Rows are points. To make a cloud, some directions were put in groups of two or more. Within a group, all points are equally far from the middle, so they leave a hole (a ring in 2 directions, a hollow ball in 3). The other directions are filled evenly. Then the cloud was stretched, turned, moved and blurred a little. Count the holes, and give their numbers of directions, smallest first.

Cloud:
|  0.25 | -0.26 | -0.35 |
|  0.25 | -0.10 |  0.22 |
| -0.06 |  0.27 |  0.08 |
|  0.47 |  0.06 |  0.03 |
| -0.14 | -0.12 |  0.49 |
|  0.11 | -0.24 | -0.08 |
|  0.04 |  0.27 | -0.51 |
|  0.09 | -0.10 |  0.50 |
| -0.16 |  0.10 |  0.02 |
| -0.16 |  0.32 | -0.34 |
|  0.31 | -0.19 | -0.42 |
| -0.18 |  0.32 | -0.20 |
|  0.10 | -0.12 |  0.42 |
| -0.28 |  0.19 | -0.24 |
|  0.30 |  0.20 | -0.12 |
| -0.12 |  0.36 | -0.33 |
| -0.13 |  0.17 |  0.25 |
|  0.09 |  0.51 | -0.04 |
| -0.39 |  0.37 |  0.29 |
|  0.49 | -0.11 |  0.27 |
Holes: 0

Cloud (31 x 4):
| -0.10 | -0.25 |  0.04 |  0.28 |
| -0.22 | -0.01 | -0.15 | -0.66 |
|  0.05 | -0.34 | -0.13 | -0.43 |
|  0.06 | -0.34 | -0.24 | -0.38 |
| -0.18 | -0.26 |  0.03 | -0.51 |
| -0.03 | -0.33 |  0.08 | -0.40 |
|  0.21 | -0.25 | -0.23 | -0.25 |
| -0.09 |  0.32 | -0.31 | -0.50 |
|  0.06 | -0.26 | -0.29 |  0.06 |
|  0.05 |  0.36 | -0.18 |  0.12 |
|  0.29 | -0.04 | -0.23 | -0.12 |
|  0.01 | -0.32 |  0.14 | -0.34 |
| -0.40 |  0.18 |  0.19 | -0.27 |
| -0.38 | -0.24 | -0.01 |  0.09 |
| -0.13 | -0.28 | -0.10 |  0.24 |
| -0.07 |  0.39 |  0.29 |  0.06 |
| -0.15 | -0.31 |  0.23 | -0.14 |
| -0.14 |  0.24 | -0.25 | -0.61 |
| -0.02 |  0.40 | -0.31 | -0.19 |
| -0.23 |  0.15 | -0.02 | -0.65 |
| -0.18 | -0.21 | -0.39 | -0.43 |
| -0.21 |  0.02 | -0.29 | -0.63 |
|  0.00 |  0.39 |  0.21 | -0.41 |
|  0.14 |  0.01 |  0.35 | -0.01 |
|  0.17 |  0.00 | -0.19 |  0.20 |
| -0.43 | -0.03 |  0.16 | -0.26 |
| -0.26 |  0.35 |  0.24 | -0.27 |
|  0.02 | -0.16 |  0.30 |  0.14 |
| -0.33 | -0.26 | -0.07 |  0.13 |
| -0.26 |  0.07 | -0.43 | -0.41 |
|  0.20 | -0.10 |  0.25 | -0.20 |
Holes: 2 (2, 2)

Cloud:
| -0.10 | -0.46 | -0.14 |  0.24 | -0.13 |  0.19 |
|  0.06 |  0.20 | -0.49 | -0.26 | -0.21 |  0.02 |
| -0.32 |  0.49 |  0.07 | -0.50 | -0.13 | -0.19 |
|  0.37 |  0.25 |  0.08 |  0.18 |  0.09 |  0.19 |
|  0.12 |  0.32 |  0.49 | -0.41 | -0.31 | -0.38 |
|  0.16 |  0.58 |  0.16 |  0.22 |  0.10 | -0.15 |
| -0.30 |  0.09 | -0.31 |  0.17 |  0.20 | -0.03 |
| -0.22 |  0.68 |  0.31 | -0.54 |  0.03 | -0.24 |
| -0.50 |  0.16 |  0.30 | -0.14 |  0.05 | -0.47 |
| -0.34 | -0.02 |  0.44 | -0.23 | -0.17 | -0.11 |
| -0.67 | -0.06 | -0.11 | -0.13 | -0.22 | -0.05 |
| -0.63 |  0.39 |  0.33 | -0.14 |  0.01 | -0.38 |
|  0.19 | -0.15 |  0.00 |  0.21 | -0.25 | -0.05 |
| -0.20 |  0.43 | -0.07 | -0.48 | -0.13 | -0.07 |
|  0.11 |  0.25 |  0.24 | -0.27 | -0.13 |  0.31 |
|  0.36 |  0.44 | -0.07 | -0.14 |  0.18 | -0.06 |
| -0.13 |  0.10 |  0.33 | -0.23 | -0.06 |  0.34 |
| -0.62 | -0.19 | -0.07 | -0.17 | -0.08 | -0.16 |
|  0.54 |  0.08 |  0.23 |  0.11 | -0.04 | -0.01 |
|  0.41 |  0.49 |  0.13 | -0.04 | -0.03 |  0.11 |
| -0.11 | -0.14 |  0.28 | -0.15 |  0.32 | -0.06 |
| -0.08 |  0.36 |  0.21 | -0.44 | -0.32 | -0.43 |
|  0.44 | -0.21 | -0.32 |  0.14 |  0.25 |  0.26 |
| -0.13 |  0.23 | -0.16 |  0.07 |  0.31 | -0.07 |
|  0.42 | -0.44 | -0.44 | -0.05 |  0.04 |  0.03 |
| -0.28 |  0.41 |  0.13 |  0.14 |  0.17 | -0.39 |
| -0.56 |  0.06 | -0.21 |  0.09 |  0.03 |  0.18 |
| -0.54 |  0.60 |  0.39 | -0.40 | -0.01 | -0.14 |
| -0.09 |  0.50 |  0.04 | -0.16 | -0.29 |  0.07 |
| -0.30 | -0.12 |  0.13 | -0.02 |  0.12 | -0.36 |
|  0.27 |  0.41 | -0.21 |  0.06 |  0.06 | -0.10 |
| -0.02 |  0.41 |  0.06 | -0.12 |  0.11 | -0.60 |
|  0.39 | -0.01 |  0.14 | -0.07 |  0.15 | -0.36 |
|  0.23 | -0.09 |  0.14 |  0.12 |  0.35 | -0.01 |
| -0.28 |  0.25 | -0.09 | -0.43 | -0.06 | -0.38 |
|  0.41 |  0.01 | -0.41 | -0.06 |  0.20 |  0.24 |
| -0.09 | -0.21 |  0.22 |  0.04 |  0.25 | -0.10 |
| -0.24 |  0.47 |  0.25 | -0.18 | -0.42 | -0.25 |
| -0.24 | -0.23 |  0.24 | -0.06 | -0.06 |  0.20 |
| -0.18 |  0.32 | -0.07 |  0.01 |  0.32 | -0.16 |
|  0.36 |  0.24 |  0.09 | -0.10 |  0.38 | -0.05 |
|  0.22 |  0.34 |  0.46 |  0.18 |  0.34 | -0.05 |
|  0.08 |  0.08 |  0.36 |  0.09 |  0.38 | -0.02 |
| -0.27 |  0.01 |  0.55 | -0.21 |  0.04 |  0.00 |
| -0.20 | -0.03 |  0.41 | -0.25 |  0.28 | -0.02 |
|  0.40 | -0.03 |  0.16 |  0.12 | -0.19 | -0.05 |
|  0.05 | -0.13 | -0.59 |  0.22 | -0.06 | -0.15 |
| -0.22 | -0.18 |  0.22 | -0.12 |  0.28 |  0.14 |
|  0.16 |  0.22 |  0.14 | -0.23 |  0.01 | -0.61 |
|  0.04 |  0.20 |  0.36 |  0.14 |  0.35 |  0.05 |
Holes: 2 (2, 3)
